Each row is a point. The window is the flat piece filled in between its corners: a triangle in 3 columns, a solid with four corners in 4, and so on. A path goes straight from each point to the next, and from the last back to the first. List the points from which the path goes on through the window.

Window (3 x 3)
8 -35 -1

19 9 -11

-60 5 -4
Path:
(1): -31 7 17
(2): -40 1 -37
(3): -45 -1 -25
(4): -55 2 28
(5): 18 10 23
(6): 13 6 -25
(7): -40 -28 -25
(8): -21 -29 17
(9): -2 -16 34
(10): -8 -29 -32
(11): -41 -13 -41
(12): -28 11 14
Through the window after points: 1, 3, 5, 9, 11

Window (4 x 4)
-53 60 -51 23

-2 -30 29 0

24 -11 8 -15

11 20 34 -10
Path:
(1): 21 -16 23 29
(2): -35 -33 27 -42
(3): -20 21 27 -49
(4): 16 13 26 40
(5): 31 25 23 28
(6): -4 16 34 -30
(7): -60 9 -13 -30
(8): -25 14 -33 30
Through the window after points: 1, 5

Window (6 x 6)
-16 11 -60 -39 -22 7

37 31 16 42 18 -2

-23 -28 -36 19 -1 19

-38 36 -14 -20 -6 3

35 -19 21 22 -13 -13

-30 4 -14 -54 30 16
Path:
(1): 4 6 -17 -5 -21 36
(2): -12 44 8 -7 -3 41
(3): -12 16 -30 2 23 -34
(4): -21 -11 -33 -2 15 -7
(5): -18 -14 -20 -6 -2 33
(6): 11 -13 9 12 -7 32
(7): -14 -7 -18 28 17 -38
(8): -16 5 -34 6 -3 -13
(9): -9 7 -22 -3 -22 27
(10): 25 0 13 18 -6 7
(11): 24 -3 -4 21 5 -38
(12): -13 2 -38 -2 11 -22
Through the window after points: 4, 10, 12

Window (8 x 8)
-9 -26 -31 -20 -18 -58 -54 -7

-17 -27 18 -20 41 5 -8 4

32 34 -30 46 4 -15 -35 8

-39 18 41 -11 18 0 12 23

29 3 -46 -14 3 -54 -15 -19

-1 -24 38 11 16 -5 24 22

-59 -23 11 1 17 2 21 2

51 40 -6 23 -34 24 -9 -36
Path:
(1): -12 0 -32 -28 -10 24 -11 31
(2): 3 -7 10 3 10 -25 -21 -18
(3): -22 -6 30 6 25 -24 -7 -23
(4): -21 -6 -14 6 -11 17 4 34
(5): -5 -22 -23 -17 -3 -20 -19 19
(6): -10 -16 2 -8 5 -36 -30 -11
(7): -20 -9 15 15 -1 -36 -28 -24
(8): 6 -7 -23 -12 -1 -7 -22 21
(9): 7 -6 -27 -6 -11 -5 -11 60
(10): 1 11 21 22 29 -14 -8 -25
(11): 11 15 21 33 18 -17 -7 -32
(12): 9 20 -28 0 3 28 11 44
(13): -30 -20 -12 -21 7 25 18 43
(14): -39 -13 30 19 27 -32 -3 -44
(15): 12 7 17 9 10 -28 -14 -12
(16): 12 1 -9 -11 0 -10 -5 11
Through the window after points: 1, 5, 9, 13

Window (8 x 8)
29 -2 3 14 14 -1 8 -32

29 22 14 -7 30 12 30 20

-5 -46 -23 -35 -1 39 -29 -26

0 50 21 52 27 1 -13 25

20 5 56 18 -2 6 14 -9

-28 34 -28 5 -26 -12 7 46

-22 2 -37 -60 -22 20 -42 -28

6 10 22 13 -17 46 38 -34
Path:
(1): -12 7 23 3 26 7 -4 -26
(2): 30 11 -5 -2 1 29 -12 -11
(3): 22 -11 -2 0 -23 35 -13 -15
(4): -37 -15 -3 -26 38 21 8 -18
(5): -30 -8 20 1 3 7 17 -16
(6): 20 10 21 13 -10 15 -9 -11
(7): 30 8 -26 -9 -32 17 -6 9
(8): -25 -19 19 -41 30 22 18 -27
Through the window after points: 3

Window (9 x 9)
28 -29 -13 -26 55 -29 7 36 15

-16 -9 -29 -39 7 -6 -21 2 37

15 -22 -9 -25 19 0 -17 -18 11

-18 5 0 -7 2 -7 21 7 -2

0 -28 18 8 8 -30 -20 -11 24

30 34 -22 30 -35 -20 60 31 -3

22 -7 -6 -42 1 -38 -14 5 -1

-1 31 26 -19 -9 13 -20 8 10

-47 7 8 25 -15 36 -40 37 -15
Path:
(1): -12 18 0 7 34 -39 -43 -8 13
(2): -4 -21 2 -16 -12 5 35 16 4
(3): 2 -22 -4 -29 6 -4 -6 6 20
(4): -9 5 -23 -20 17 -13 -10 10 19
(5): 13 24 -8 7 5 -18 6 5 -9
(6): 1 -12 7 -4 -16 -4 11 21 10
(7): -13 -21 1 -25 -21 4 23 9 11
(8): -3 12 -2 -4 18 -22 -7 8 -3
(9): -21 6 -22 -16 27 -4 -23 -12 13
(10): 7 -15 8 -16 -15 6 -11 18 11
(11): 3 -29 28 -6 -34 -12 10 37 3
(12): -11 20 -26 -2 39 -14 1 -28 10
Through the window after points: 1, 3, 7, 9, 11
